Every row gives one point. Before rounding, the points of a table are all equally far from one centre. They may lie mostly on one side of it. Write the centre, to within rounding.

Points (6 x 3):
[[ -5.0  -9.6  25.4]
 [-16.9   8.6  13.6]
 [  6.9  -2.7  37.8]
 [ -2.7  -1.6  35.5]
 [  9.4  -8.6  33.2]
 [  5.8  -9.6  32.0]]
Centre: [ 8.4  9.6 15.6]

Points (17 x 12):
[[ -9.8   7.2 -15.4   3.4 -33.7  17.3 -11.8 -17.2   7.8 -38.2 -26.4  11.5]
 [  2.9  13.3   8.0 -13.9 -33.6  13.4  14.9   4.7 -14.4 -29.2  -5.1  12.4]
 [-26.7  -5.3 -19.9  -3.0 -12.0   3.8   8.2  -3.6 -18.3 -28.1 -11.2  34.4]
 [ -6.4   7.0   2.2  15.8 -10.8  20.7  11.7 -12.5  35.1 -15.1  -1.7  -5.9]
 [ 18.8  23.8  -7.3  -4.3 -15.2  49.9  -7.4 -11.1  17.0   2.8  -4.7  17.0]
 [  0.9   0.1 -20.4   0.5 -29.4  46.3  15.0 -11.4   6.7 -35.0  -9.4  -5.1]
 [-13.5  16.8   1.0  12.1 -20.3  53.7   4.1 -15.5   7.1 -14.4   3.8  19.1]
 [-27.2   8.1  -7.4  -5.9 -36.0  31.5  10.8 -15.0   9.9 -34.0   3.1  11.3]
 [  0.2  -3.6   8.7  25.4 -12.6  30.1  -9.3   8.9  -3.0 -31.4  -8.4   2.4]
 [ -4.9  -1.0  -6.8   2.7  -9.3  53.9  -7.4  -5.1  -0.6 -35.8 -14.8  15.1]
 [ 10.3   4.1   7.7  -3.1 -43.2  37.7  -6.3 -13.9 -17.6 -19.0   0.7  20.2]
 [ 21.1   6.8  -9.2  -9.2 -21.5  30.9  15.2 -13.7  -3.2 -35.6 -11.0  -4.4]
 [  3.5  23.9 -11.2  19.3 -11.0  34.9   7.9 -19.0   6.4 -26.4 -18.0  10.4]
 [-11.0 -15.1   5.6 -15.0 -27.7  12.3  20.2 -15.5   2.4 -35.0  -1.8  10.9]
 [-14.0  -8.8  12.0   0.3  -5.5  19.8   3.5 -17.7  20.6 -25.8 -17.1  25.8]
 [ -2.4 -11.5 -19.4   6.9 -15.7  32.4   3.1 -32.1 -25.1 -28.9  -8.5  10.9]
 [  9.4  -2.3  13.5  -4.7 -18.5  36.5  13.6   1.5   1.6 -35.8  13.7  18.2]]
Centre: [  0.3  -2.6 -17.1  -0.9 -16.5  18.6  -2.1  -3.7   3.4  -7.7   2.3  14.1]

Points (28 x 24):
[[ 14.2  -3.7  -5.1 -57.2   3.7  -4.1  38.5   4.1 -22.3  -5.6   5.6 -12.5
    0.2  -9.1  -6.0  11.5  31.7   4.5  -7.3 -24.4 -20.9   9.9  12.2 -12.5]
 [  1.2  12.5  11.6 -23.9  26.5  23.0  22.1  -2.3  -8.1  -9.6  24.7   8.8
    4.4 -19.3  11.7  -0.9  28.1  -5.5   8.6  -3.8 -20.7  36.8  27.3  -3.3]
 [ -7.3 -12.4 -11.7 -50.5  10.7   7.0  30.5  13.7   7.9  -3.5  18.7  -1.2
   14.3 -15.3 -19.5 -17.9  25.2  18.9 -22.4 -17.0 -26.1   9.8   1.8 -16.6]
 [ -1.9  -9.9 -15.3 -23.3  -0.5  18.8  26.7  29.3 -13.2 -22.3  13.7   1.4
    3.2  -4.3  16.4  12.1  -6.8 -23.3   5.2  -1.1  12.8  27.0   9.1 -17.4]
 [ -2.0 -15.1   8.9 -25.1  22.7  41.7 -30.7 -12.8 -27.9  -4.6   9.9  -1.7
   -2.4  18.5   9.6  -0.5  15.0  23.4   3.0   4.3  -3.8   5.3  22.5 -18.8]
 [-21.2 -26.3  -0.9 -35.9  -1.3  18.1  26.2  18.2  -9.8  18.9   8.9 -15.7
    9.6 -27.7  18.5  -4.4  27.2  15.0 -25.2  18.5 -14.2  26.3  14.9 -15.8]
 [ 19.8  -5.9   0.8 -26.9  19.2  22.6 -21.1 -16.9   5.5  23.1  30.1  -6.4
  -13.6  -9.1  27.7  -1.6  -8.2  -4.9   2.8 -15.4  -6.7   5.4  -3.6 -38.4]
 [  6.8 -33.4   6.0 -46.9  27.4  41.6  18.6  20.3 -17.2  -2.6  16.8  -5.9
   -3.4  14.9  -5.9  -1.1  20.1  10.3   0.8  -9.8  -5.7  -2.1  25.2  -9.9]
 [-12.9  -3.5   9.0 -22.8  -7.2   1.5   7.7   8.7  10.1  -3.3   3.9  -8.4
   17.0  -3.7  35.5  -2.7 -12.6  -4.9   0.3   6.2 -23.3  25.3  27.5 -34.4]
 [-14.1 -12.5  -5.5 -31.0  19.0  10.6  -0.9   5.8   7.1 -11.3  32.8   5.8
   30.7 -20.4  18.4 -10.2  -7.7   9.6  23.9  31.7  -6.0  42.3   1.6   2.4]
 [ 26.7 -32.9  -5.6 -31.0  -2.0  19.6   8.4 -13.6  10.0  -3.9  32.7 -13.5
    1.1 -21.3   2.2  -5.8  12.9   9.6 -10.3  -0.3 -18.3  30.3 -11.1 -14.4]
 [  4.3 -14.8 -10.4 -14.1   6.6  -7.7  42.7  -2.3  -3.8  17.8  40.7  11.2
    7.6   0.1   2.2  -2.9   9.8  -8.7 -18.3   7.2 -12.9  32.9  18.5 -29.4]
 [-11.6 -16.9 -24.3 -19.6  24.2   9.7  24.9  34.2   0.9 -18.5  21.8  19.4
    8.5 -29.2 -29.1  12.4  -8.2  -9.7  10.6  -9.9   4.4   9.3  11.5  14.4]
 [  9.0 -20.4  19.4 -35.9  -3.2  -1.9  25.4  -3.0  14.5  11.5  -6.5  10.5
   20.4   4.2  20.0  16.9  34.7   7.2   2.5  -9.4 -27.8   0.1  19.3 -22.5]
 [ -3.2 -18.3  -4.5 -14.2  27.5   6.0  16.8  -9.2  22.4  11.0  32.8   4.1
   -3.2  15.6  -7.6   4.8   5.1   4.1  -4.2  15.8   0.6  43.3  34.2   1.6]
 [ -1.8  -0.7   1.6 -48.5  47.6 -17.8  10.3  28.4 -19.3 -19.7  26.1  10.7
    4.9 -28.5  15.4   7.9  12.6   2.6 -21.8  21.1 -19.7  14.5  -4.1  11.8]
 [-12.9 -19.0   4.2 -25.5  15.3  -0.3  16.2  18.2 -27.4  -5.2   9.6  11.8
  -15.0 -38.3  21.4  29.3  15.0  -9.1  -0.8 -28.1 -13.0  21.4  26.7  -9.6]
 [ -1.2 -20.8  -4.2 -53.8  -4.7  11.1 -12.0  37.0 -30.9   2.9  13.4  11.0
    9.2 -30.3   4.3   1.6  32.0 -29.8 -10.2   6.9 -16.3   1.5  20.0 -25.5]
 [-15.9 -19.3   4.0 -15.6  12.0 -19.5  -2.3   7.0 -13.7  19.5  55.0  12.9
   -2.5 -24.5  25.9  -9.4  -0.5   3.8  -2.8   6.3 -14.3  36.3  28.0  -1.2]
 [ 11.8   7.2   3.7 -44.0  16.7   1.9  -0.1   2.1 -40.4 -23.3  27.4  19.1
   -3.3  -3.4 -16.5   7.4  -6.7  19.4 -23.0   7.9 -25.2   8.8  18.6 -23.1]
 [-16.8 -10.6  -3.0 -14.5  14.5  -0.4  -6.6  -2.4  21.0   3.7  -8.0   1.5
   20.3 -12.2  -3.1  17.5  10.7   5.9 -14.8 -18.0  -8.6  26.5  50.2 -20.6]
 [-18.5 -27.4  -0.5  -4.9  10.3  35.8  -1.3  29.4  -7.1 -19.5  35.9  12.7
    5.6  -8.4   5.4  14.1   7.8   6.9   6.7  19.5   6.3  13.9  -3.7  -1.2]
 [  3.7 -25.7  -8.9 -33.8  13.2  -4.6  -2.7  22.8 -14.2   2.1 -26.4 -10.9
   10.3 -42.4  10.4  29.4   2.1  22.9  -1.9  14.2 -28.0  16.6  28.7 -52.8]
 [-23.9   3.0 -36.9 -21.0  40.1  20.1   5.3  23.3  -2.7  -4.9  18.5  21.6
   16.5 -16.1  21.0 -15.7   7.0  -8.5  -3.1 -25.7 -13.3  25.2   4.0 -12.4]
 [-18.8 -23.8   6.0 -21.9  30.4   6.0   8.1  19.9 -15.6  -5.9  29.2  11.8
    9.9  -9.0  -4.1 -31.4  30.0 -25.2 -22.0  23.2 -15.1   5.1  12.6  -4.1]
 [  0.9  -6.7 -15.1 -25.0  26.2  26.4  14.8  -1.7  -8.9  24.5  29.2   6.1
   21.3 -32.0  26.8   8.9  -7.3  -1.2 -10.6 -17.4 -25.3  11.4  22.3  18.3]
 [ -6.6   1.2 -15.8 -19.5   4.5 -11.5  38.5  -3.8   1.6 -12.6  14.1   0.5
   37.3 -17.2  19.6  10.5  13.2   7.5   1.2  19.4  -6.2   8.4  17.4  -0.1]
 [ 19.9 -10.7   9.8  -7.6   1.1  13.1  21.0   2.5 -32.4 -16.4   9.2 -12.5
    5.7 -10.2 -10.5  37.7  20.3  10.6   4.9  -4.4 -14.3  38.3  -4.5   0.7]]
Centre: [  7.0 -12.2 -11.9 -21.0  20.4  -5.8  -5.5  16.5 -12.8  21.1  -4.1   8.0
  -0.5  -7.8  -4.4   0.2   4.8   6.7  10.2   8.6 -15.9  11.0   1.5  -6.3]

Points (30 x 24):
[[ 14.3   9.7  -3.6  12.1  -4.6 -14.8   8.0 -17.6  -0.7  22.8 -15.5  62.0
  -24.0 -21.2  10.4 -21.1   4.2   8.9  29.5  -5.8 -21.3  21.6 -15.7  -6.6]
 [ 21.5  30.4  16.2   1.3   1.7 -11.6  22.5  -0.1   3.1   0.4 -19.8  14.8
    1.4  -1.1   2.1  -9.9  39.8 -14.9  12.6 -26.9 -21.3  10.0 -19.9 -22.9]
 [ -6.6  12.2 -13.1   3.5 -13.0   0.9  -4.1 -16.3  20.4  32.4 -22.3  13.6
  -22.3 -37.7  -1.7  -2.1  17.9   3.3   4.1 -21.4  -8.0   0.2 -21.7   7.3]
 [-13.9  22.6  16.4 -11.6 -12.5 -10.6   2.9  -4.9   4.1   4.0 -31.4  16.1
  -11.3 -13.2  -5.4 -29.5  12.7  14.5  25.4 -10.4  -6.9  41.3  -9.2 -19.6]
 [-21.2  19.4  12.6  16.5  -4.4  -6.8   8.9  -4.2   0.7  26.4  -3.6  51.8
   -5.4  -3.5  -0.7   0.7   4.2   5.2  26.4 -11.9 -32.6  13.2  10.2 -22.0]
 [ -2.3  38.2   6.0  -3.3  -6.7  10.1   0.5 -15.2 -10.0   6.2 -34.4  30.8
  -20.6  -2.9  19.3 -29.7  23.0  -6.8   4.8  -4.5 -26.7  -5.1 -14.3   8.6]
 [ 20.9  34.5 -11.5  -8.8  11.3 -27.7 -13.2 -20.5  -3.9  19.7 -17.6  24.9
    4.0   1.9  17.7  -8.4   7.2 -18.8  -2.2 -18.9  -5.0   5.9  -8.2   0.2]
 [ -3.3  19.0  -6.4  15.0  -0.1 -16.9 -19.8 -27.4 -14.2  26.8 -18.4  36.6
   -4.6 -30.7  25.3   3.5  17.4  14.3  -7.3 -17.5 -13.3  22.2  -6.6   1.3]
 [ 16.0  21.0  -8.8  10.1   3.3 -27.3  -8.2 -15.2   9.5  29.8 -10.8  20.8
  -20.8 -16.8  11.8 -19.9  14.9   8.1  24.4 -42.3 -13.2  10.2 -18.1 -13.0]
 [ -4.5  24.9 -10.2  -4.6   5.2 -14.3  -4.2 -32.8  -4.5  35.5  -2.0  13.4
    6.1   4.4 -11.8 -16.5  33.8  13.0  17.1 -26.4  -7.0  19.4  -8.6   5.7]
 [  8.4  17.4  -7.4  -9.4  -0.3   3.9 -11.8  -4.6 -10.8  19.8  -9.8  30.9
  -17.0 -21.1   7.1   3.3  24.3 -13.6  24.8 -37.3 -37.5  22.8 -22.0  -5.1]
 [ -1.7  14.5 -14.1   2.1 -20.8  -9.3   5.8 -13.6 -24.6  17.2 -36.9  33.3
  -16.8 -16.9   2.7   2.5  18.5  -9.0  28.2 -35.5 -30.5   3.9 -10.5 -33.9]
 [ 19.6  13.7  13.7  -8.2   2.0 -27.8  -6.4  -9.0  -4.5  12.3 -16.9  25.4
  -49.4  -1.2   4.5 -18.0   2.8   8.3  25.2 -27.8 -18.0  25.2  -9.8   6.9]
 [  7.1  38.6   9.5  14.3  10.2 -17.8   1.9 -30.2  -6.8  -3.9  -9.4  48.5
  -14.3 -37.2   4.9 -20.2  24.6   1.8  15.9 -22.1 -27.0  17.6  -7.2  18.6]
 [ -7.3   9.6 -24.5 -10.5 -12.7 -22.8 -12.7 -18.1   1.3   7.3  -0.3  31.6
   -6.8 -28.2  17.3  -6.5  29.7  11.0  43.6 -30.2 -16.4  15.7   3.5  -5.3]
 [ -2.0  14.2  -0.4  -6.0  -2.7 -18.4   9.6 -15.9  -2.7  20.6 -21.2  17.7
  -30.2  -0.1  13.8  -7.5   4.7   0.8  16.9 -22.4 -44.5  22.5  -0.5 -29.2]
 [  7.7  14.2   2.5 -12.2  -9.6 -11.0 -15.3 -27.8  -5.0  35.9 -23.7  12.9
    2.3  -9.6  21.7 -31.4  22.3  15.4  11.8 -16.8 -33.5   9.5   7.5  -1.9]
 [-21.2   5.3 -13.4   0.6   8.7  -7.9  -4.3  -8.1  -0.2  23.6 -29.5  29.6
   -1.2 -27.6  12.5 -24.5  19.2   0.4  14.5 -18.2 -15.4  15.6 -15.9 -32.5]
 [  3.7  17.2  -6.5  19.5  17.8 -12.8  11.0 -19.7 -16.7  34.6 -29.7  18.5
   -9.2 -16.4  11.2 -20.6  16.9  -5.9  22.9 -35.0 -29.9  13.6 -11.3   4.3]
 [ 13.4   6.2   4.3   0.6  -1.5 -41.3  23.2 -24.2  -0.2  10.4  -3.9  41.6
    3.1 -25.7   9.7 -26.9  16.1   1.9  12.4 -33.3  -0.2  17.4  -3.5 -17.2]
 [ -1.3  29.7   8.6  -3.5  -6.3 -17.8   4.1 -12.9 -10.7  29.3 -32.5  29.5
   -8.2 -12.3  25.0 -24.0   6.7  15.2  10.5 -37.8 -19.4   1.5 -12.5 -17.9]
 [ -8.7  24.4 -16.2 -13.2 -27.4 -14.2  10.9 -33.5  -9.7  17.6 -10.2  37.3
    0.1 -29.1  -6.9 -12.9  10.2  -9.0  -3.1 -30.3 -23.0  18.1  -1.1  -5.8]
 [ -9.3  29.8  -5.9  -6.0 -13.1 -18.8  22.7   2.5   1.5  22.6 -10.0  13.2
   -5.1 -36.4  -5.9 -24.4  25.4   1.9   5.6  -6.0 -33.2  15.7   4.4  -6.0]
 [  3.2  28.7 -26.8   5.7  -8.3 -24.1   5.9   0.4   6.9  12.3 -16.3  47.7
  -11.5 -33.4  -2.6 -27.9  13.2   3.3  35.7 -33.8 -23.6   4.2   2.9  -3.8]
 [  1.1  17.6  -4.5  -3.0 -20.0 -21.1  -6.3 -34.5   4.5  -0.4  -1.8  40.1
  -11.7 -15.2  20.6 -17.5  12.6  -8.5  36.4 -23.8 -22.8  16.8   0.5 -20.4]
 [ 11.8  32.0 -18.0   1.5 -10.2 -28.4 -19.0 -14.7   0.8  -6.8 -36.6   3.3
  -15.8 -30.8  12.9 -11.3  18.3  -9.6  19.5 -23.8  -3.6  12.8 -12.3   6.3]
 [  3.3  24.8  -9.3  -8.3  -7.9 -15.4  -1.6 -11.6   9.2  19.4 -11.8  32.2
  -17.4 -17.1  20.5 -27.4  16.0 -10.9   4.8 -32.6 -26.3  23.7   6.4 -17.1]
 [ -6.1  16.3  27.1  10.8   9.0  -4.8  -8.0 -11.7 -15.8  28.9  -7.5  36.2
    1.7 -18.0  22.5 -17.9  10.5  18.0  22.9 -22.4 -40.3  -7.3  -2.6   4.1]
 [ -3.9  20.3  -0.1   4.3   2.6 -11.7  13.0 -23.1 -13.0  23.1 -28.1  38.4
   -5.1 -19.5   5.5 -31.4  24.6   0.9  19.4 -33.4 -48.7  13.2   5.0 -16.2]
 [ -8.1  11.9   4.2   7.8 -26.0 -23.2   2.8 -15.1   1.3  13.1 -27.8   1.0
    1.0  -1.8  -4.6  -4.9  15.7 -13.3  32.6 -29.4   2.0 -15.5 -19.8 -11.5]]
Centre: [  9.4   6.4   0.4   2.2   0.8  -5.9  -0.7 -10.9  -9.1  -3.4 -17.8  24.5
  -5.9 -13.1  -9.5  -5.1  12.6  10.5  12.3 -14.8 -12.3   0.4   5.5  -2.7]

Points (27 x 24):
[[ 13.4   2.6  35.6   8.9   9.4 -11.4   6.0 -17.6  12.2   0.2  17.8   0.1
   24.4  25.8 -12.0  41.9 -22.4   6.2  -8.6  37.2  29.9  -7.3  -0.3   3.0]
 [ 25.3  -5.9  27.5   9.3  21.8   0.2 -15.0 -13.8  20.7   0.1  18.0  -1.2
   27.3   2.0 -22.4  21.6 -18.3 -14.8  14.4  44.3  25.0  -9.4  -6.8 -10.4]
 [ 12.4  12.3  33.0   3.0   4.1  -8.8  -3.1 -19.6   5.5  12.1  23.6   1.8
   24.6  -1.3 -12.4  34.1 -14.6  -5.9  -7.3  45.1  31.4   2.6  -1.1   4.3]
 [ 24.1  10.8  23.8   7.4  13.2   2.1   4.8   5.5  27.1  10.8   9.6 -29.4
   14.3  12.6 -16.1  26.4 -11.3 -17.1   3.4  44.6  12.8   1.0   6.4  -9.0]
 [  7.6  18.5  18.6  16.5   8.1  -9.5  -3.1   2.0  26.4   8.7  26.3 -21.5
   13.3  -5.3 -13.0  18.2 -25.7  -9.8   1.5  47.4  11.1   1.2 -10.7 -15.2]
 [  8.0   4.6   9.2  16.1  11.1 -13.5   8.1   4.8  17.2  30.1  29.4   1.2
   17.7  -2.6  11.4  47.8 -14.5   8.3   9.2  33.5  17.9   0.0  -0.7 -18.4]
 [  8.4   5.8  25.6  15.0  17.7 -17.4  -8.6   1.3  29.6  17.6  32.8 -10.1
   18.5   6.0 -13.9  27.0 -15.4   5.7 -24.0  44.3   1.7  -8.0  -2.9 -15.5]
 [ 15.4  13.1  13.5  15.4  21.1 -19.7   0.0  -3.9   8.2  20.8  14.8   9.0
    7.5  21.1 -20.4  22.7 -26.0   2.6  16.4  32.6  25.9  -0.3  -4.3  -4.8]
 [ -2.0 -12.1  16.9  19.1   3.1   0.3   4.8   1.5   9.7   5.4  27.2 -26.6
   29.4   5.0 -24.6  50.4 -17.6 -12.0  -3.6  36.9  29.4  -0.7 -12.0   9.1]
 [  0.0   6.2  27.2  25.2   5.8  -7.2  21.9 -19.4  14.3  16.7  16.8   3.4
   19.0   7.5   2.5  43.8 -20.8  -3.8 -10.6  40.5  28.0  -6.5  -2.8   5.0]
 [ 13.1  10.7   2.2  -0.8  18.8 -16.3 -10.6  -8.9  18.7   1.0  37.8   8.6
   18.4  -6.6 -11.5  31.9 -12.3 -14.8   1.3  39.3  27.8   5.2   9.0  -2.6]
 [ 19.0   5.3  12.4  -8.4   1.8 -19.7  -4.3 -24.2  16.5  16.3  20.5 -15.8
   21.7  -3.9 -20.6  32.6 -32.1 -19.8  -6.9  40.1  14.9 -11.4   7.8 -10.8]
 [ 15.9   1.5  11.9  16.2  -5.9   1.7  -3.9 -16.3  20.1  20.4  37.1 -13.8
   14.2   3.2 -15.7  39.2 -34.6   0.2   6.1  44.5  27.6 -10.2  -9.5   3.9]
 [ 21.3   2.1  25.3   3.0  -3.9   1.5  -1.7 -34.5  -5.9   6.3  29.4  -3.6
    7.0  -0.7 -11.3  51.4 -22.1  -9.9  -4.9  38.3   4.7 -14.6  -4.2   3.2]
 [ 18.8  -5.3  -5.5   6.1   7.9 -18.7   3.6 -22.5  22.6   3.8  32.6 -20.5
   18.8  -1.0 -27.6  47.4  -6.1  -4.5  29.1  27.1  20.1  -1.1   9.7   7.5]
 [ 23.0   9.3  15.6  10.4   5.0 -20.7 -23.0 -14.4  19.0   9.1  21.6  -3.3
   29.3  -2.6  -3.3  36.7 -28.0 -12.2 -15.1  42.6  20.1  -1.4 -15.4  -1.3]
 [ -3.4 -15.1   4.7  11.0  27.8  -9.1   3.7 -23.3  14.7  12.1  33.8 -16.9
    8.0   1.0 -29.3  47.6 -14.2  -6.5 -11.6  24.1  10.3  -7.2  -0.4 -18.6]
 [ -1.8  14.9  27.6   9.9   4.8 -12.6 -13.1 -15.5   5.2  12.1  12.9  -1.2
   32.4  10.4 -22.5  35.8 -24.8  -4.4  15.0  16.7  12.7   2.3 -11.1  -9.4]
 [  1.7 -19.6  13.9   6.5   9.3 -30.3  -2.0 -11.5   2.5  11.6  17.1  -8.0
   20.8  -8.3  -7.8  36.8 -10.3  -3.6  -4.9  48.0  32.8  23.3  12.4 -11.3]
 [ -3.1  16.8  21.3  11.2   4.4   7.4  -4.7 -29.7   5.4  19.4  15.9  -4.1
    9.8   6.1 -13.9  36.2 -25.0   7.2   3.6  34.6  16.3   7.2  12.9   7.1]
 [ 10.4  15.5  29.7  -5.7   4.4 -16.0 -13.6 -29.5   9.3  -0.1   0.6 -12.4
   10.4   6.5 -18.7  24.7 -24.4 -12.9   4.9  23.5  24.5 -11.2 -20.9   6.5]
 [ 26.6  -2.0  11.5  22.6   5.1  -7.7  11.5 -33.3  10.8  24.3   2.8  -5.9
   13.1  -0.1 -25.1  17.2 -22.3 -12.6  -1.8  37.2  18.8 -10.1 -13.1 -14.8]
 [ 17.9  -4.6  14.9  17.9  23.7  12.3 -15.1 -20.3  34.4   2.8  14.4 -17.8
   25.4   1.9 -15.4  38.5 -26.8  -1.1  10.2  30.6  24.5 -16.1   0.3   4.7]
 [  3.1 -17.6  18.5 -14.9  12.3 -25.6   0.5 -19.8  14.4  -7.0  24.1 -15.9
   14.4  -7.4 -17.7  14.7 -29.9  -2.9   4.9  33.5  41.4 -17.1   0.7   1.0]
 [ -1.3 -12.4  14.6   5.4  25.9  -7.8  -9.0 -11.3  20.7  11.7  40.7  -1.1
   21.4  16.7 -33.7  33.5 -23.8  -8.2   0.5  43.1  19.1  -1.2  -5.8   2.3]
 [ 19.7   8.3  16.1  18.0  -6.2 -10.6 -12.0  -4.4   5.1  12.6  20.7  -8.7
   24.8   5.5  -7.3  45.3 -44.9 -13.8  -8.7  22.6   7.3   1.5  -8.5  -5.7]
 [  8.5   4.8  14.5   2.5  19.2  -5.6   7.9 -14.6  -3.1   2.0  24.4 -16.4
   29.3  11.5 -22.7  26.8 -28.5  -7.3  -1.7  44.1  26.7 -11.7  -7.3  11.3]]
Centre: [  6.0 -20.2   8.3   8.9   0.3 -12.3  -3.4  -7.5  14.5   5.9  11.7  -6.5
   8.6   4.4  -1.2  21.0  -6.7  -3.3   2.4  24.0   2.0  -7.3  -2.3   8.7]
